Each row of a before or after table is a point. The points were changed in one or more steps. Then noise was added and the rows were shuffled. The steps act on columns, c1 being the first. Write out the steps. A step turns or swaps two columns, mirrors them in a line or flattens them onto one, adds a multiple of one to another, or multiplies or shifts one. Angles are multiples of 10 degrees, from the lower column toward the higher: turns from -170 to 170, lines from 10 to 170 but not 90. Use the fewest steps. Two steps may share a column if one is a turn and the other turns, adds or multiplies; they go together, in the order done. Otherwise the lowest column goes first.

Before:
0.04 0.36 0.23

-0.21 0.59 0.27

0.21 -0.23 0.27

-0.04 0.51 0.03

-0.23 -1.03 0.39

0.36 0.10 -0.09

-0.08 0.33 -0.11

-0.27 0.34 0.08
After (8 x 3):
0.56 0.14 -0.06

0.24 0.22 -0.11

-0.03 -1.05 0.38

0.11 0.31 -0.10

-0.06 0.29 -0.09

0.39 -0.29 0.10

0.17 0.44 -0.17

-0.02 0.44 -0.14
Steps: shift c1 by 0.20; flatten c2 and c3 onto the line at 160 degrees

Before, 11 rows:
-0.06 0.31 0.51 -0.32 -0.18 0.50 0.32 -0.03

0.32 0.28 -0.37 -0.28 0.45 -0.37 -0.89 -0.25

0.45 -0.13 -0.31 -0.48 0.29 -0.39 -0.64 0.01

0.18 -0.49 0.29 0.41 -0.31 -0.02 -0.10 -0.16

0.34 0.30 0.07 0.03 -0.44 0.29 -0.04 0.36

-0.15 -0.04 0.23 -0.25 -0.06 0.15 -0.13 0.58

0.03 0.42 0.65 -0.07 -0.30 -0.09 0.05 0.14

-0.26 0.27 -0.03 -0.34 -0.30 0.02 0.36 0.15

-0.20 -0.03 -0.12 0.20 0.11 -0.05 -0.86 -0.51

0.64 -0.14 0.23 0.29 0.11 0.25 0.01 0.25

-0.37 0.38 -0.39 -0.04 0.59 -0.53 -0.58 -0.31
After (11 x 8):
0.54 0.07 -0.40 -0.01 0.61 -0.28 -0.58 -0.34

0.28 0.04 -0.40 -0.26 0.40 0.39 -0.90 -0.29

0.09 0.10 -0.09 0.20 0.11 -0.17 -0.88 -0.47

0.02 0.01 0.30 0.38 -0.30 0.16 -0.08 -0.08

-0.51 0.03 0.48 -0.31 -0.15 -0.15 0.33 -0.05

-0.13 -0.11 0.22 -0.25 -0.04 -0.21 -0.13 0.56

0.32 0.03 -0.32 -0.47 0.28 0.58 -0.61 0.00

-0.37 -0.04 0.28 0.27 0.09 0.56 -0.02 0.26

-0.33 -0.05 0.03 0.06 -0.39 0.31 0.00 0.31

-0.01 0.02 -0.01 -0.35 -0.32 -0.23 0.35 0.08

0.09 -0.05 0.67 -0.10 -0.30 0.08 0.08 0.06
Steps: turn c1 and c6 by 100 degrees; flatten c2 and c8 onto the line at 100 degrees

Before (8 x 14):
0.29 -0.08 0.21 0.30 0.02 0.37 -0.25 0.26 0.50 -0.07 -0.20 0.24 0.64
 -0.30

-0.32 0.01 0.41 0.22 0.18 -0.25 0.03 0.25 0.06 -0.35 0.56 0.39 0.28 0.55

-0.05 -0.34 -0.34 -0.36 0.01 -0.06 -0.23 -0.38 0.65 -0.17 0.01 -0.21
 -0.32 0.17

-0.15 -0.04 -0.14 0.58 -0.30 -0.62 -0.21 -0.02 0.61 -0.39 0.19 0.51 0.25
 0.50

0.13 0.26 0.14 0.22 -0.35 0.24 -0.05 0.29 0.19 0.21 -0.04 -0.07 0.47
 -0.02

0.12 -0.06 0.29 0.03 0.06 0.17 0.13 -0.60 0.02 -0.16 -0.16 -0.26 -0.02
 0.23

0.08 -0.30 0.54 0.32 0.22 0.28 0.22 -0.33 -0.06 0.33 -0.32 0.21 -0.07
 -0.25

0.21 -0.27 0.43 -0.21 0.17 -0.06 0.29 -0.42 0.09 -0.10 -0.41 -0.06 -0.28
 -0.35
After, 8 rows:
-0.13 -0.03 -0.13 0.58 0.50 -0.25 -0.22 -0.03 0.61 -0.36 0.25 0.50 0.31
 -0.85

0.21 0.34 0.43 -0.22 -0.35 0.34 0.20 -0.42 0.10 -0.15 -0.39 -0.05 -0.39
 0.66

-0.08 0.21 -0.36 -0.35 0.07 0.34 -0.34 -0.38 0.65 -0.16 0.03 -0.20 -0.21
 -0.43

0.12 -0.25 0.13 0.24 0.28 0.66 0.04 0.28 0.20 0.20 -0.07 -0.03 0.40 0.56

-0.34 0.00 0.39 0.20 0.12 0.16 0.05 0.24 0.06 -0.23 0.63 0.38 0.15 -1.71

0.11 0.10 0.31 0.04 0.03 0.59 0.12 -0.59 0.04 -0.19 -0.13 -0.28 -0.07
 -0.69

0.32 -0.01 0.20 0.32 -0.14 0.77 -0.26 0.26 0.51 -0.15 -0.17 0.24 0.57
 0.73

0.10 0.34 0.51 0.33 -0.28 0.64 0.07 -0.32 -0.03 0.30 -0.34 0.22 -0.20
 0.29
Steps: mirror c2 and c7 in the line at 80 degrees; add -0.3 times c3 to c13; turn c5 and c14 by -150 degrees; multiply c14 by 3; shift c6 by 0.40; turn c10 and c11 by -10 degrees
